Each row is a point. Each copy is the shape, with its points in the same order, turned, moved and blurred by noise. Is it also mirrored, or only turned?

Shape (8 x 3):
array([[  5, -13, -36],
       [-39, -19,  19],
       [ 17,  16,  32],
       [-40, -12,   7],
       [ 28,   2,  43],
       [-11,  42,  16],
       [ 15, -25, -24],
       [-39, -15, -35]])
Copy 1 (8 x 3):
array([[ -6,  -4, -38],
       [-46,  17,  30],
       [ 24,   9,  32],
       [-39,   8,  20],
       [ 36,  20,  32],
       [  7, -28,  30],
       [-12,  11, -31],
       [-53, -22, -17]])
Copy 1 is: mirrored
Copy 2 (8 x 3):
array([[ 18, -14, -20],
       [-42, -35,  22],
       [-19,  24,  26],
       [-19, -38,  18],
       [-42,  34,  28],
       [  6,   8,  47],
       [  1,   0, -42],
       [ 16, -55, -13]])
Copy 2 is: mirrored
Copy 3 (8 x 3):
array([[ 14, -17, -29],
       [-38,  12,   5],
       [ 19,  16,  36],
       [-32,  16,  -6],
       [ 18,   3,  51],
       [ 17,  49,   9],
       [ 13, -30, -14],
       [-20,   3, -44]])
Copy 3 is: only turned

Shape (6 x 3):
array([[ 31, -27,  12],
       [-36,  17,  -1],
       [ -1,  43, -20],
       [-44,  26,   0],
       [-19,   1, -10],
       [ 55,  17,  21]])
Copy 1 (6 x 3):
array([[ -1, -39,  -3],
       [ -8,  33,  30],
       [-29,  38, -16],
       [-12,  44,  34],
       [  7,  15,  18],
       [-43, -33, -25]])
Copy 1 is: mirrored
Copy 2 (6 x 3):
array([[ 30, -33,  24],
       [-25,  14,  -6],
       [ 20,  31, -25],
       [-29,  21, -14],
       [ -9,  -7, -10],
       [ 64,  12,  31]])
Copy 2 is: only turned
Copy 3 (6 x 3):
array([[ 35,  15,  18],
       [-44,  14,  -5],
       [-23, -17, -36],
       [-53,   9,  -6],
       [-18,  21,  -8],
       [ 34, -39,  11]])
Copy 3 is: mirrored
Copy 4 (6 x 3):
array([[ 28, -26,   7],
       [-52,   6,  14],
       [-33,  29, -27],
       [-58,  17,  13],
       [-36,  -8,   0],
       [ 39,  19,  -7]])
Copy 4 is: only turned

Shape (9 x 4):
array([[ 30,  -8,  21,  -8],
       [-29,  51, -18, -26],
       [-25,  24,  27,  29],
       [ 15, -22,  -2,   0],
       [ 14,   7,  32,  38],
       [-52,  28, -32, -38],
       [ 34,  -8, -20,  13],
       [-16,  18, -44, -42],
       [ 16, -20,  -5,   6]])
Copy 1 (9 x 4):
array([[ 24, -23,  31,  -5],
       [ 28,  36, -47,  19],
       [ -1,  -3,  -3,  52],
       [ -6, -28,   9, -17],
       [-11, -14,  37,  32],
       [ 15,  17, -68,  -4],
       [ -8,   6,  24, -27],
       [ 18,  20, -44, -25],
       [-11, -22,  19, -16]])
Copy 1 is: mirrored
Copy 2 (9 x 4):
array([[  1,   1, -24, -26],
       [ 38,  -3,  55,   4],
       [-24,  26,  24,  16],
       [ -5, -23, -20, -14],
       [-27,  25, -21,   8],
       [ 31, -29,  73,  -5],
       [ 13, -14, -32,  11],
       [ 45, -36,  40, -11],
       [ -9, -26, -21,  -6]])
Copy 2 is: mirrored
Copy 3 (9 x 4):
array([[ 15,  -8,  11,  -5],
       [-14,  27, -50, -36],
       [-28,  26, -18,  24],
       [  8, -29,   1,  10],
       [  1,  20,  11,  37],
       [-36,   3, -70, -45],
       [ 34, -21, -15,  12],
       [  1, -19, -59, -51],
       [ 13, -28, -12,  18]])
Copy 3 is: only turned

Shape (11 x 6):
array([[-13,  -5,  -6, -17,   5, -17],
       [ 24, -36,   9, -12,   5,  29],
       [-12, -35,  10, -17, -20,  40],
       [ -1,  23, -56,  13, -16,  -2],
       [ -7, -51,  -2, -17,  18,   9],
       [-30,  -4,  23, -33, -30,   5],
       [ 15, -44,  30,   6,   2, -16],
       [-11,  61, -94,  21,  30,  -2],
       [-16, -25,  21,  21,   7,  18],
       [  6,  37,  24, -15,   7,  29],
       [ -6,  -2,  39, -31, -37,  20]])
Copy 1 (11 x 6):
array([[-15,   3,  -9, -29,   7,  -1],
       [  7, -45,  -8,  -2, -22,   7],
       [  4, -35,  40, -15, -22,   8],
       [ 30,  23,   8,  -2,  49,  16],
       [-23, -49,  -2, -23,  -2,   2],
       [ -8,   5,  42, -32, -22, -19],
       [-26, -37, -21,  12, -14, -30],
       [ 22,  52, -22, -14,  76,  67],
       [-31, -19,  16,  21, -11,  17],
       [  5,  33,  -2,  -9, -39,  26],
       [  9,  -2,  36, -14, -49, -21]])
Copy 1 is: mirrored
Copy 2 (11 x 6):
array([[  -3,  -18,    5,  -22,   -4,   -7],
       [  12,  -59,    7,   11,   24,   13],
       [ -21,  -54,   17,   26,   11,   11],
       [   3,    9,  -50,    1,  -20,   -8],
       [  -8,  -68,   -1,  -12,    5,   16],
       [ -31,  -20,   37,   -1,   -7,   -7],
       [  21,  -46,   25,  -17,   -2,   49],
       [  -4,   39, -104,  -23,   -1,  -19],
       [ -17,  -30,    1,   -1,   17,   53],
       [  -1,   14,   12,    6,   45,   -7],
       [ -13,  -18,   50,   15,   11,   -8]])
Copy 2 is: mirrored
Copy 3 (11 x 6):
array([[ -14,  -16,   -1,  -14,   10,  -22],
       [  24,  -21,   10,   -5,   21,   29],
       [  25,  -26,   34,   23,   16,    4],
       [ -22,   -5,  -42,   24,  -28,  -15],
       [   8,  -52,   12,  -15,   25,    5],
       [   6,    0,   39,    6,   12,  -36],
       [ -16,  -20,   33,  -31,   14,   29],
       [ -42,   -8, -104,   36,   -7,  -30],
       [ -24,  -23,   25,   16,   31,   17],
       [   5,   33,   -4,   17,   43,   -7],
       [  21,   20,   47,    7,   14,  -14]])
Copy 3 is: mirrored
Copy 4 (11 x 6):
array([[ 17, -17,  16,  20, -11, -17],
       [ -3, -32,  28,  -9,  16,  32],
       [-29, -29,  21,  -6, -17,  27],
       [ 43,  -1, -32,  26, -23,  20],
       [ -8, -53,  27,  14,   8,   6],
       [-22,   3,  26,  -4, -37, -12],
       [ -7, -30,  11, -14,  37, -16],
       [ 81,  15, -33,  85, -28,  31],
       [-29, -13,   5,  15,  25,  13],
       [  9,  37,  39,   6,  -2,  24],
       [-23,   9,  34, -30, -24,   4]])
Copy 4 is: mirrored

Shape (11 x 8):
array([[ -2,  38, -22,  -6, -38,  20, -24,   7],
       [-18, -28,  34, -30,  -8,   7, -24,  35],
       [ 25,  30, -33,   2,  18, -28,  19, -38],
       [ 33,   1,   1, -36, -37, -32,  28, -20],
       [-29,  41, -13,  -7,  15,  15,  31,  32],
       [-33,  14, -21,  18,  17,   5,  27, -30],
       [ -7,  -2,  33,   6, -33,  -9,  13,   2],
       [ -7, -21,  47,  -1,   8,  47, -10, -11],
       [-38,  29, -17, -62, -27,  28, -19,  44],
       [  9, -30, -36, -11, -19,  13,  33,  24],
       [ 42, -24,  -5, -27, -10,  -4,   2, -23]])
Copy 1 (11 x 8):
array([[ 15,  42,   1,  24, -58,   8,   8, -25],
       [-16,   3,  44, -31, -40,  21,  -9,  24],
       [ 28,  37, -38,   1,  21, -28,   6, -30],
       [  7,  62, -39, -38, -18, -15, -29,  -1],
       [-12,  35,  -1,  14, -19,  -6,  62,  15],
       [-29,  14, -17,  25,   9, -25,  24, -26],
       [-25,  46,  10,   6, -18,  -6, -27,  16],
       [-31,  10,  29,   5,   5,  54, -16,   3],
       [-13,  29,  16, -23, -90,  17,  47, -12],
       [-11,  -1, -55,  -9, -35,   5,   2,  26],
       [ 17,  18, -32, -35,  -5,  18, -32,  -9]])
Copy 1 is: mirrored
Copy 2 (11 x 8):
array([[ -2,  18,  22,  14, -43,   2,  21,  28],
       [ 17,  -9, -13, -31,  -5,   0, -43,  44],
       [ 29,   4,  12,  17,  16, -26,  58, -28],
       [ 66,   5, -11,  -2, -31, -37,  17, -16],
       [-19,  48, -27, -11,  10,  -9,  30,  19],
       [-16,  22,  -8,  11,  18,   4,  19, -38],
       [ 24,   9, -26,  21, -16, -19, -29,   3],
       [ 30,  10,  -8,   7,  19,  44, -42,  17],
       [-13,  42,  10, -54, -43,  -1,   1,  49],
       [ 13, -17, -48, -19, -32,  12,  32,  -1],
       [ 66, -24,   0,  -8, -13,   5,  19,  -5]])
Copy 2 is: mirrored
Copy 3 (11 x 8):
array([[  7,  19,  -3, -40, -38,   9,  -2,  14],
       [-23, -42,  -1, -45,  19, -24,  -4,  45],
       [ 16,  32, -16,   7,  19,  -3,  11, -51],
       [ 28, -17,   6, -44,   2, -41,  13, -42],
       [-36,  24,  -5, -33,   5,   6,  56,   9],
       [-38,   8, -15,   8,   2,  25,  21, -38],
       [-15, -27,  34, -19,  -9, -21,   6,  -5],
       [-17, -52,  18, -27,  28,  33,  -2,  22],
       [-29,   9, -33, -92, -23,  -3,  17,  36],
       [ 12, -36, -42, -14, -22,  -9,  48,  -4],
       [ 39, -31, -16, -23,  19, -13,  -3, -23]])
Copy 3 is: only turned
Copy 4 (11 x 8):
array([[-27,  35, -20,  -6, -45,   5,   1,   8],
       [ -9, -24,  16, -21, -28,  -6,   0,  70],
       [ -7,  37,  -5,   5,  32, -34,  14, -49],
       [ 26,   4, -15, -24, -17, -64,   9, -17],
       [ -2,  61,  29,   8,  -3, -14, -17,  39],
       [-17,  24,  18,  25,  23, -10, -42, -15],
       [ 16, -15,  20,  19, -38, -22,   0,  15],
       [ 13, -40,  35, -18, -13,  42, -17,  23],
       [-36,  44,  -3, -50, -48, -11, -24,  65],
       [ 20,  10, -50,   6,   7, -25, -26,  35],
       [ 21, -20, -26, -26,   2, -20,  14, -19]])
Copy 4 is: mirrored

Shape (11 x 8):
array([[-13, -11,  20, -62,  39,  -6,  10,  24],
       [ 33,  32,  22,   9,  -2,  31,  -5,  11],
       [ 53,  14, -14, -10, -28,  15,   8, -19],
       [ -6,  18, -18,  12,  38,  45, -14, -10],
       [ 10,  36,   2,  14, -19, -42, -27,  13],
       [-41,  25,  32, -16,  13, -41, -40, -37],
       [-40, -28,  30,   4, -13, -19, -44, -14],
       [ -8, -16,  -9,  49, -38,  58,   8, -12],
       [ -2, -28,  18, -28,  35,   0, -27, -12],
       [ 16,  -8,  -1, -30,   6, -16,  -1,  18],
       [ -9, -12,  13, -53, -26,   1, -33,  34]])
Copy 1 (11 x 8):
array([[-18, -14, -32, -37,  61,   3,   1,  20],
       [ 21,  22,  42,   5,  27,  13, -25,  37],
       [ 43,   0,  33, -24, -11,   7, -36,   5],
       [  8,   2,   5,  40,  21,  46,  -6,   8],
       [  7,  74,   8, -12,   2, -20,  -9,   7],
       [-50,  39,  14,  -6,  17, -16,  35, -29],
       [-68,  24,   0,  -3, -18, -11,   5,  16],
       [  9,   0,  26,  24, -55,  41,  -8,  59],
       [-38, -13, -12,   1,  28,  -8, -18,   2],
       [  5,  12, -19, -31,  22,  -8, -22,  16],
       [-41,  26, -10, -58,  17,  20, -31,  26]])
Copy 1 is: only turned
Copy 2 (11 x 8):
array([[-33, -20,  11, -67,  29,  32,  39,   7],
       [ 11,  15,  -3,  15,  11,  62,   6,  17],
       [ 24,   5, -17,   4,  10,  43, -10, -35],
       [-40,   1, -51,   1,   9,  41,  -2,  21],
       [ 18,  12,  24,   6,   3, -10, -19,  28],
       [-49,  23,  41, -40,  -5,   0, -39,  15],
       [-45, -17,  38, -13, -45,   4, -13,   2],
       [-12,   7, -46,  48, -56,  28,  20, -12],
       [-52, -30,  17, -21,  12,  38,  -1,  -4],
       [  1, -26,  11, -24,  22,  19,  18,  -4],
       [ 13, -46,  15, -53, -28,  35,  11,  12]])
Copy 2 is: only turned

Shape (15 x 9):
array([[  7, -26,   9, -19,   2, -30,  14,  26,   2],
       [ 10,   4, -15,  10, -40,  38,  -8, -25, -51],
       [-19,  33,  -6, -30,  10,  -5,  -5,  -4, -35],
       [ 39,   6,  10,   3,  -9,  38, -20, -27, -62],
       [ 31,  27,   4,   4, -26,  52, -53, -21, -38],
       [-21, -13, -23, -20,  13, -12,  23,  30,  33],
       [ 31,  34,  33,  28, -24,  25, -26, -54, -12],
       [-23, -34,  -2, -38,  -7, -11,  -8,  33,  21],
       [-18, -51,  -7, -32,  48, -12,  -1,  -7,  30],
       [ 11,  20, -11,  25,   6,  44, -25,  -2, -18],
       [ -5, -13, -26, -19,  -5,   1,  23,  -6,  11],
       [-21, -23,  30, -21,  26,  20,  33,  29,  16],
       [  0,  17,  14,  31, -26,  25, -49, -21, -43],
       [-40, -40,  22,  24,  24,  -3,   9,  -7,   2],
       [-39, -27,   9, -45,  -2,  12,  13,  -4,  22]])
Copy 1 (15 x 9):
array([[ 17,  27,  -2,   0,  14, -15,  34,  24,  -5],
       [ 43, -17,  16,  -6, -19,  56,  25, -33, -38],
       [  6,  20,  18, -10,  15,  16,  -9, -35, -10],
       [ 55, -11,  43, -18,  11,  74,  40, -40, -16],
       [ 59, -32,  42,  -6, -11,  77,   2, -28,  -5],
       [-12,  11, -37,  10,  11, -12,  13,  23,  10],
       [ 65, -38,  36, -35, -12,  40,  31, -51,  32],
       [ -4,  -2,   3,  -2,   2,  -3,   8,  52,  -5],
       [-25, -14, -15, -29,  45,   4,  28,  40,  12],
       [ 31, -37,   7,  16,   7,  54,  21, -23,  11],
       [  3,   2, -35, -17,   2,  18,  33,   8, -12],
       [-39,  11,   8,   7,   3,   9,  59,  23,  24],
       [ 45, -54,  47,  -5, -14,  37,  13, -41, -14],
       [-17, -44,   9,  -2,  26, -19,  64,  -1,   4],
       [-33,  -2,  -1, -36,  -4,  16,  24,  32,   5]])
Copy 1 is: only turned
Copy 2 (15 x 9):
array([[ -8, -17,  22, -14,   9, -22, -10,  22,  13],
       [-26, -10, -29, -16, -47,  17,  22, -38, -36],
       [ 15,  17,  -8, -41,   2,  -5,   5,   7, -35],
       [ -8, -17,   5, -33, -46,  46,   5, -43, -34],
       [  0,   0, -36, -15, -62,  63,  -9, -23, -36],
       [-12,  10,  -4,  -7,  49, -36, -18,  16,   8],
       [ 39, -24, -24,  12, -42,  47,  20, -41, -17],
       [-14, -23, -16, -15,  26, -21, -35,  43,  -1],
       [ 11, -31,   4, -21,  65, -22, -55,   8, -12],
       [-11,  16, -17,   8, -11,  43,  -5, -22, -41],
       [-10,  -7, -18,  -9,  26, -30,  -7, -13,   9],
       [-18, -18,  14, -14,  64,  18,   5,  14,  11],
       [ 11, -11,  -7,   3, -45,  37,   7, -13, -65],
       [  3, -36,  22,  21,  53,  -6,  -1,  -9, -46],
       [ -7, -33, -32, -27,  48, -12,  -9,  19,  -1]])
Copy 2 is: mirrored

Shape (16 x 11):
array([[ 12, -12, -12, -30,  41, -48,  10,  -6,  34,  22, -14],
       [ 59, -21,   3,  11, -18,  61,  11,  28, -18, -12,  -8],
       [ 37, -16,  22,  16,  -3,  13, -25,  53, -44,  -9,  35],
       [ -4,  39,  13,  28,   0,   5,  -6,  -4, -34,   3,  51],
       [ 11,  -8, -20,   2,   4, -43,  -4, -14,   5,   1, -55],
       [ 57, -12,   5,   4, -32,  28,  41,  38, -15,  16,  19],
       [ 12,  63,  47,   1,  -1, -12, -35,   1, -12,  27,  21],
       [  3,   0,  15,  18,  37, -28, -37, -12,  30,  46, -18],
       [-10,   7, -22, -52,  20,  -7, -15,   2,  24,  21, -33],
       [-39,  -5,  10,  19,  21,  -1, -19, -18,  -4,  53, -14],
       [ 27,  -1,   8,  31, -20,  31,  32,  89, -17,  -3,  -9],
       [  1, -42,  40,  18, -43,  10,  -1,  31, -18,   4,  22],
       [ -2,  -2,   2, -22,  60, -22,   7, -14, -14,  39, -41],
       [ -9,  18,  13,  19,  33,  -9, -15, -22,   8,  52, -15],
       [-22,  -1, -21,  22,  34, -19, -36, -10,  25,  36,   3],
       [  8,  -8,  45,  26,   4,  23,   8,  25,   6, -32,  19]])
Copy 1 (16 x 11):
array([[ 12, -54, -35, -27, -13, -30,  17, -29,  43,  -4,  26],
       [-18,  21,   3,  44,   2,  30,  56,  -2, -22,  -6, -23],
       [-10,  48,  38,  18,  -6,  31,   4, -14,   6, -39,   3],
       [ 32,  25,  19,  -1,  13,   5, -20, -12, -44,  -1,  29],
       [ 36, -52,  -5, -16, -25,   0,  18,   6,  33,  -1, -20],
       [-12,  57, -22,   4, -18,  22,  50,   2, -15,  -2,  -2],
       [ 46,  22,  15,  12,  -8,  17, -40, -37,  -2,  41,  31],
       [ 27, -47, -33,  23, -30, -24, -29, -24,  22, -12,  22],
       [  0, -52,   0, -14,  -5, -33,  18, -30,  35,  36,  -9],
       [ 22, -46,  -4,  16, -42, -37, -28,  -5, -25,   2,   3],
       [  5,  69,  13,  38, -24, -18,  57,  26,   9, -19, -11],
       [-21,  28,  19,  13, -54,  22,   3,  35,  -4, -14,  21],
       [ 36, -56,   9,   2, -41, -31,  21, -53,   7,  -1,  11],
       [ 37, -42, -24,  13, -18, -31, -22, -21, -15,   7,   6],
       [ 23, -42, -21,  -4,  -7, -41, -33, -12,   6, -17,  10],
       [ -7,   8,  20,  41,   1,   8,  24,  22,   2,  -5,  41]])
Copy 1 is: mirrored
Copy 2 (16 x 11):
array([[  7, -30, -25,  14,  17, -22, -53,  11,  19,  36, -28],
       [ 44,  28,  33, -44, -33,  36,  12,   6,   6, -14,  -2],
       [ 24, -23,  61, -42, -11,  20,  -3, -13, -29, -13,  29],
       [  0,   8,  34,  -6,  53, -10,  10, -34, -10, -25,  35],
       [  3,   6, -11,  33, -25, -23, -34, -18,  -3,  27, -35],
       [ 43,  11,   7, -41,  -6,  29,  28,  27, -12,  12,  19],
       [  8,  16,  46,  -6,  45, -67, -20,   1, -11, -17,  32],
       [  0, -27,  25,  33,   3, -50, -33,  -1,  44,  15,   0],
       [-20,   8,  -3, -23,   6, -37, -50,   1,  28,  35, -41],
       [-26,  -3,  44,  25,  20, -33,   7, -17,  41,  33, -10],
       [  9,  27,  30, -33, -32,  50,  -1,  18, -18,  22,  54],
       [-13, -18,  49, -13, -11,  19,  36,  24, -26,  -7,   6],
       [ 18,   4,  26,  20,  26, -21, -46, -13,  25,  61, -37],
       [  3,   3,  31,  30,  28, -43, -14, -10,  43,  25,   1],
       [-24, -29,  11,  20,  10, -35, -23, -33,  50,  14,   4],
       [ -6,   3,  43,   0,  10,  38, -12,  23,  -5, -34,  16]])
Copy 2 is: only turned
Copy 3 (16 x 11):
array([[-40, -22, -29, -39,  -9, -35, -26, -20, -10,  -8, -44],
       [ 54,  -8, -15,  48,  39,  19, -32, -12,  -8,  31,  -7],
       [-14,  -2,  -7,  80,  21,   6, -25,  10, -15,  13,  22],
       [-40,  14,  13,   6,  12,  41,   3,   1,  -9,  21,  43],
       [ -5,  17,  10, -23,  15, -40,   1, -23,  -6, -18, -52],
       [ 22, -29, -24,  32,  51,   1, -31, -20,  23,  36,  20],
       [-45,  -1,  48,  -9,  -1,  15, -29,  40,   4,  22,  19],
       [-24, -20,  33, -25, -36, -19, -30, -13, -23, -27, -15],
       [-13,  -7, -11, -26, -37, -27,  -4,  -1,   3,  28, -59],
       [-12, -29,  36, -18, -35,  -5,  27, -19, -21,  -6,  -1],
       [  9, -25,  -2,  76,  39,  22, -18, -30,  47,  14, -11],
       [ 17, -24, -12,  49,  18,  -8,  13,  18,  13, -18,  35],
       [-35, -41,  15, -28,  -3, -23,   3, -23, -39,  16, -54],
       [-22, -26,  39, -32, -24,   1,  -7, -18, -20,  -4,  -7],
       [-29,   2,  13, -20, -54,  -8,  -8, -33, -19, -19,  -5],
       [  3, -16, -18,  32,  19,  49, -15,  19,   3, -23,   1]])
Copy 3 is: only turned
Copy 4 (16 x 11):
array([[ 27, -32,  35, -20, -23,   2,  56, -13,  28,  27, -28],
       [ 35,  18,  -6,  12,  45,   7, -41,  44,  -6,  56, -39],
       [-19, -12,  12,  -7,  24, -18, -51,  20, -36,  53, -11],
       [  0,  25,   5,   0,   1, -15,  -4,   6, -46,  14,  44],
       [ 46, -24,   9, -35,  -9, -25,  21,  14,  33, -12, -32],
       [ 47,  -3, -11,   4,  32,   5,  -8,  37, -40,  78, -20],
       [ -7,  49,  30, -38, -39, -24,   5,  13, -45,  21,   3],
       [ 30,   0,  41, -37, -50,  11,  -3, -27,  13,   3, -20],
       [  9,  15,   4, -43, -12,  -5,  42, -10,  55,  32, -24],
       [ 22,  14,  -9, -34, -25,  16,  -3, -46,   1,  -9,  -3],
       [ 23, -15,  -4, -42,  64,  27, -29,  47, -38,  54, -14],
       [ -1, -23, -41,  -5,  -6,  13, -37,  26, -39,  39, -18],
       [ 24,   2,  28, -29,   5,  -8,  39, -50,  15,   1, -47],
       [ 33,  22,  24, -31, -28,  12,   9, -34,  -5,  -3,  -8],
       [ 24,  -6,  25, -32, -35,  10,  -2, -34,  30,   6,  21],
       [-15,   0,   8,  10,   8,  38, -17,  40, -26,  15, -10]])
Copy 4 is: mirrored
